Each row of a before or after table is a point. The points were changed in one or more steps. Then noise was added and the rows were shuffled. The steps act on how far a point lies along the listed directions, d1 being the first. Write out the steps. A step turns or swaps two directions, mirrors them in a line or flattens them onto one, adds a multiple of one to another, or multiplies one. Angles are multiples of 10 degrees, from the lower direction toward the higher: turns from -170 to 170, lines from 10 to 170 but not 90. Use the fewest steps. Two steps may share a direction if one is a turn and the other turns, adds or multiplies; they go together, in the order done. Otherwise the lowest direction goes first.

Directions:
(1): [0.41 0.13]
(2): [ 0.13 -0.41]
Before (9 x 2):
[[ 0.57 -0.62]
 [ 0.18 -0.07]
 [-0.15 -0.06]
 [-0.13  0.28]
 [ 0.34  0.20]
 [ 0.40 -0.01]
 [-0.08 -0.40]
 [-0.10  0.31]
 [-0.46 -0.04]]
After (9 x 2):
[[-0.08 -0.31]
 [-0.24  0.79]
 [-0.33  0.20]
 [ 0.42 -0.23]
 [-0.03 -0.26]
 [-0.37 -0.01]
 [-0.12  0.17]
 [ 0.12  0.02]
 [ 0.29  0.32]]
Steps: turn d1 and d2 by -150 degrees

Directions:
(1): [ 0.25 -0.11  0.05 -0.44  0.10  0.52]
(2): [-0.16 -0.34  0.54  0.06  0.34 -0.07]
(3): [ 0.24  0.43 -0.01 -0.05  0.53 -0.17]
(4): [-0.13  0.09 -0.10  0.50  0.19  0.48]
(5): [ 0.54  0.07  0.33  0.28 -0.26  0.01]
Before (10 x 6):
[[-0.10 -0.40  0.35  0.47  0.10  0.32]
 [ 0.45 -0.03  0.04 -0.45 -0.49  0.16]
 [-0.18 -0.40  0.03  0.18  0.11  0.53]
 [ 0.69  0.47  0.04 -0.08  0.19  0.08]
 [-0.07  0.48 -0.44 -0.31  0.18 -0.11]
 [-0.07 -0.14 -0.24  0.30 -0.10  0.43]
 [-0.27 -0.23  0.03  0.09  0.21  0.34]
 [-0.20  0.19  0.18  0.17  0.38 -0.28]
 [ 0.09  0.08  0.03  0.35 -0.09  0.35]
 [ 0.09 -0.06 -0.02 -0.15 -0.22 -0.47]]
After (10 x 6):
[[ 0.11  0.14 -0.50  0.09  0.09  0.49]
 [ 0.11  0.03 -0.01 -0.10 -0.05 -0.56]
 [-0.15  0.00 -0.36  0.04 -0.09  0.38]
 [-0.42 -0.15  0.31 -0.13  0.46 -0.10]
 [ 0.21  0.41 -0.19  0.17  0.62  0.17]
 [ 0.20 -0.54  0.75  0.08 -0.17  0.23]
 [ 0.15 -0.05 -0.45  0.41 -0.50  0.43]
 [ 0.61  0.39  0.33 -0.46  0.43 -0.10]
 [ 0.24  0.22  0.12  0.35  0.15  0.25]
 [-0.58 -0.53  0.05  0.28 -0.63  0.06]]
Steps: turn d2 and d3 by -130 degrees; multiply d3 by 2

Directions:
(1): [-0.23 -0.09  0.25 -0.41 -0.29 -0.40  0.02 -0.55 -0.04]
(2): [ 0.35 -0.60  0.00 -0.49  0.04  0.25  0.14  0.10  0.11]
(3): [ 0.28 -0.32 -0.07  0.33 -0.30 -0.22  0.06  0.03 -0.63]
(4): [ 0.54  0.33  0.18  0.05 -0.53  0.20 -0.06 -0.13  0.24]
(5): [ 0.18  0.08  0.38  0.12  0.20 -0.36  0.65  0.17  0.16]
(6): [-0.35  0.14 -0.26 -0.20 -0.48  0.18  0.46  0.31 -0.08]
Before (8 x 9):
[[-0.68  0.02  0.02 -0.37  0.41 -0.30  0.30  0.18  0.15]
 [ 0.11 -0.20 -0.62  0.08 -0.03  0.56 -0.21  0.15  0.04]
 [ 0.23 -0.15  0.04  0.19 -0.36 -0.22  0.07 -0.31 -0.17]
 [ 0.68 -0.44 -0.26 -0.47  0.06  0.47 -0.58 -0.45  0.32]
 [-0.16 -0.03 -0.31  0.23 -0.02 -0.07 -0.45 -0.07 -0.16]
 [ 0.20 -0.22  0.04  0.15 -0.06 -0.14 -0.15  0.02 -0.45]
 [ 0.20  0.23  0.41 -0.05  0.23  0.05  0.28 -0.15  0.58]
 [-0.21  0.32 -0.04 -0.13 -0.64 -0.27  0.31 -0.03 -0.25]]
After (8 x 9):
[[ 0.28 -0.14  0.04  0.22 -0.16 -0.01 -0.06  0.22 -0.38]
 [-0.03 -0.17 -0.13  0.29 -0.17 -0.13  0.37  0.11 -0.30]
 [-0.55  0.15 -0.30 -0.49 -0.18  0.24 -0.54 -0.14  0.12]
 [ 0.35  0.25  0.01  0.42 -0.33 -0.08 -0.04  0.01 -0.02]
 [-0.44 -0.10 -0.08 -0.13  0.62  0.18  0.14  0.13  0.30]
 [-0.31  0.11  0.01 -0.08 -0.42 -0.52  0.28 -0.12 -0.44]
 [ 0.75  0.00 -0.03 -0.35  0.29  0.46  0.56  0.33  0.85]
 [ 0.65 -0.06  0.17 -0.01  0.06 -0.07 -0.06 -0.47  0.44]]
Steps: swap d1 and d6; add -0.5 times d2 to d3; turn d4 and d5 by 110 degrees

Directions:
(1): [-0.56 -0.24  0.36 -0.04  0.16  0.13  0.06  0.16 -0.23 -0.38  0.58  0.25
  0.10 -0.35]
(2): [-0.31 -0.16 -0.33  0.58 -0.51  0.27  0.23 -0.45  0.24 -0.06  0.18 -0.19
  0.11  0.00]
(3): [-0.45 -0.13 -0.27 -0.29  0.19  0.00  0.53  0.38 -0.10  0.16 -0.02 -0.49
  0.03  0.43]
Before (13 x 14):
[[ 0.21  0.00  0.27 -0.37  0.17 -0.22 -0.11  0.39 -0.07  0.30 -0.06  0.13
  -0.23 -0.06]
 [ 0.39  0.12  0.46 -0.41  0.29 -0.04 -0.43  0.28 -0.27 -0.04 -0.11  0.29
  -0.08 -0.07]
 [ 0.15 -0.06  0.51  0.08  0.13  0.11 -0.37  0.11  0.03 -0.29  0.43  0.48
   0.13 -0.56]
 [ 0.33  0.03  0.33 -0.13  0.21 -0.10 -0.33  0.15 -0.20  0.05 -0.04  0.26
  -0.19 -0.26]
 [ 0.35  0.14 -0.02 -0.57  0.29 -0.27 -0.06  0.35  0.16  0.49 -0.43 -0.15
  -0.09  0.16]
 [-0.14 -0.17  0.40 -0.56  0.57 -0.20 -0.07  0.45 -0.24 -0.18 -0.04  0.29
  -0.15 -0.13]
 [ 0.52  0.27 -0.19 -0.82  0.35 -0.31  0.01  0.50 -0.03  0.45 -0.74 -0.35
  -0.24  0.44]
 [ 0.25  0.18  0.63 -0.69  0.47 -0.23 -0.22  0.44 -0.29  0.10 -0.04  0.21
  -0.12 -0.04]
 [ 0.12 -0.07 -0.44 -0.20  0.18 -0.13  0.11  0.15 -0.20  0.41 -0.19 -0.32
  -0.03  0.33]
 [ 0.29  0.21 -0.49  0.14 -0.22  0.09 -0.03 -0.25  0.14  0.22 -0.21 -0.39
   0.03  0.13]
 [ 0.17  0.06  0.38 -0.37  0.62 -0.17 -0.42  0.54 -0.17 -0.30 -0.01  0.44
  -0.08 -0.16]
 [-0.06 -0.12  0.29 -0.26  0.36 -0.07  0.06  0.43 -0.33 -0.01  0.02  0.01
  -0.19  0.09]
 [-0.38 -0.28  0.53 -0.44  0.48 -0.18 -0.16  0.54 -0.28 -0.16  0.37  0.10
  -0.03 -0.19]]
After (13 x 14):
[[ 0.46  0.30  0.68 -0.88  0.62 -0.38 -0.35  0.58 -0.34  0.17 -0.21  0.22
  -0.15  0.02]
 [ 0.24 -0.01  0.32 -0.68  0.61 -0.36 -0.16  0.52 -0.20  0.04 -0.33  0.24
  -0.23  0.02]
 [ 0.41 -0.02  0.37 -0.21  0.33 -0.11 -0.40  0.21 -0.24  0.04 -0.10  0.31
  -0.20 -0.25]
 [ 0.46  0.07  0.38  0.06  0.06  0.03 -0.47  0.06  0.12 -0.08  0.09  0.42
   0.10 -0.42]
 [ 0.49  0.15  0.55 -0.57  0.41 -0.10 -0.43  0.38 -0.32  0.02 -0.20  0.37
  -0.11 -0.06]
 [-0.13  0.06 -0.35  0.15 -0.14  0.22  0.11 -0.14  0.02 -0.01  0.13 -0.30
   0.09 -0.03]
 [ 0.20  0.00  0.31 -0.49  0.27 -0.25 -0.12  0.49 -0.11  0.32 -0.07  0.16
  -0.26 -0.13]
 [ 0.09  0.01  0.20 -0.71  0.50 -0.27 -0.05  0.55  0.02  0.37 -0.19 -0.01
  -0.05  0.01]
 [ 0.15  0.11  0.13 -1.07  0.68 -0.29  0.05  0.82 -0.28  0.18 -0.35 -0.21
  -0.21  0.23]
 [-0.06 -0.14 -0.34 -0.24  0.33 -0.12  0.14  0.29 -0.33  0.32  0.01 -0.26
   0.00  0.24]
 [ 0.47  0.24  0.39 -0.52  0.71 -0.28 -0.55  0.59 -0.15 -0.15 -0.21  0.43
  -0.14 -0.07]
 [ 0.20 -0.02  0.21 -0.34  0.40 -0.16 -0.06  0.43 -0.34  0.11 -0.14 -0.01
  -0.23  0.18]
 [ 0.18 -0.06  0.30 -0.49  0.43 -0.37 -0.36  0.44 -0.17  0.12 -0.11 -0.01
  -0.10  0.04]]
Steps: flatten d1 and d3 onto the line at 100 degrees; multiply d2 by 1.3

Directions:
(1): [ 0.00  0.07  0.27  0.39  0.28  0.45  0.53 -0.03 -0.20  0.16  0.15 -0.34
  0.80 -0.34  0.46  0.17 -0.02 -0.20 -0.03  0.27  0.01  0.08 -0.20 -0.26]
(2): [-0.13 -0.37  0.33 -0.26 -0.52 -0.13 -0.56 -0.41 -0.31  0.08  0.11 -0.22
  0.19 -0.37  0.14 -0.02 -0.06  0.09  0.00  0.38 -0.28  0.55 -0.06  0.47]
Before (10 x 24):
[[-0.01  0.29  0.09  0.45  0.18  0.51  0.41  0.00 -0.09  0.01  0.29 -0.25
   0.79 -0.19  0.61  0.19  0.08 -0.29  0.01  0.37  0.18 -0.02 -0.09 -0.29]
 [-0.03 -0.01  0.05 -0.42 -0.38 -0.75 -0.92 -0.36 -0.16 -0.04 -0.13  0.11
  -0.51  0.17 -0.25 -0.17  0.01  0.24 -0.07  0.08 -0.39  0.23  0.12  0.50]
 [ 0.07  0.02 -0.30 -0.38 -0.12 -0.46 -0.36  0.29  0.29 -0.04 -0.19  0.37
  -0.71  0.52 -0.19 -0.19  0.11  0.00 -0.09 -0.32  0.06 -0.07  0.15  0.16]
 [-0.16  0.02  0.06  0.22  0.10  0.07 -0.10 -0.16 -0.03  0.00 -0.15  0.05
  -0.02  0.27  0.08  0.11  0.07  0.18 -0.02  0.05 -0.12  0.12  0.12 -0.01]
 [ 0.01  0.16 -0.25 -0.39 -0.13 -0.41 -0.07 -0.02  0.07 -0.22 -0.16  0.46
  -0.70  0.26 -0.12  0.14  0.11  0.03  0.12 -0.25  0.20 -0.22  0.05 -0.10]
 [-0.07 -0.50  0.32 -0.72 -0.90 -0.50 -1.03 -0.42 -0.15  0.22  0.03 -0.02
  -0.49  0.04 -0.41 -0.41  0.00  0.37  0.01  0.10 -0.25  0.28  0.23  0.75]
 [ 0.04 -0.27  0.64  0.13 -0.28  0.20 -0.32 -0.46 -0.45  0.26  0.17 -0.41
   0.81 -0.73  0.37  0.20  0.04 -0.10 -0.01  0.66 -0.42  0.83 -0.27  0.36]
 [ 0.00  0.12 -0.11 -0.15 -0.02 -0.18 -0.06  0.20  0.18 -0.23 -0.12  0.09
  -0.38  0.39 -0.23  0.05  0.06  0.29  0.31 -0.28  0.10  0.02  0.04  0.16]
 [-0.11 -0.11 -0.12 -0.32 -0.28 -0.17 -0.37  0.11  0.11  0.01 -0.07  0.23
  -0.28  0.12 -0.25 -0.10 -0.08 -0.03 -0.13 -0.12 -0.11 -0.16  0.03  0.23]
 [ 0.06  0.01  0.28  0.66  0.14  0.52  0.61 -0.09 -0.12  0.04  0.11 -0.21
   0.87 -0.34  0.44  0.31 -0.09 -0.03 -0.07  0.18  0.17  0.06 -0.22 -0.36]]
After (10 x 24):
[[-0.16 -0.21  0.20 -0.14 -0.30  0.10 -0.22 -0.07 -0.16  0.15  0.08 -0.08
   0.34 -0.25  0.14  0.02 -0.12 -0.14 -0.16  0.21 -0.21  0.11 -0.13  0.24]
 [ 0.30  0.51  0.01  0.74  0.85  0.55  0.95  0.39  0.16  0.12 -0.04 -0.02
   0.62 -0.06  0.20  0.28  0.21 -0.31 -0.02 -0.07  0.17 -0.28 -0.19 -0.65]
 [-0.14  0.01  0.07  0.23  0.12  0.08 -0.08 -0.15 -0.02  0.00 -0.14  0.05
  -0.02  0.29  0.09  0.12  0.07  0.17 -0.01  0.04 -0.12  0.11  0.11 -0.05]
 [ 0.09  0.50 -0.53  0.18  0.25  0.05  0.20  0.37  0.43 -0.26  0.01  0.36
  -0.35  0.51 -0.08 -0.02  0.15 -0.12  0.02 -0.24  0.43 -0.57  0.18 -0.34]
 [-0.09 -0.32  0.27 -0.34 -0.47 -0.25 -0.56 -0.19 -0.20  0.18  0.05 -0.15
   0.15 -0.16  0.32 -0.05  0.05 -0.06 -0.13  0.32 -0.26  0.59 -0.09  0.46]
 [-0.12 -0.16  0.21 -0.45 -0.50 -0.29 -0.36 -0.44 -0.32 -0.06  0.03  0.07
  -0.11 -0.27  0.25  0.21  0.05  0.01  0.12  0.25 -0.07  0.33 -0.11  0.23]
 [-0.03 -0.22  0.80  0.19 -0.16  0.51  0.28 -0.40 -0.48  0.52  0.32 -0.69
   1.17 -0.58  0.51 -0.02 -0.02 -0.09 -0.05  0.56 -0.14  0.28 -0.19  0.05]
 [-0.10 -0.13  0.21 -0.20 -0.28 -0.12 -0.26 -0.08 -0.11 -0.12  0.01 -0.19
   0.03  0.03  0.03  0.10  0.02  0.26  0.30  0.08 -0.11  0.44 -0.07  0.38]
 [ 0.19  0.24 -0.37  0.39  0.26  0.04  0.43  0.32  0.44 -0.23 -0.20  0.45
  -0.35  0.45 -0.28  0.10 -0.01  0.16 -0.04 -0.52  0.42 -0.57  0.09 -0.44]
 [-0.04  0.07  0.51  0.17  0.02 -0.04 -0.10 -0.45 -0.52  0.23  0.13 -0.47
   0.79 -0.41  0.50  0.09 -0.02 -0.08 -0.10  0.52 -0.39  0.41 -0.19  0.11]]
Steps: turn d1 and d2 by -100 degrees
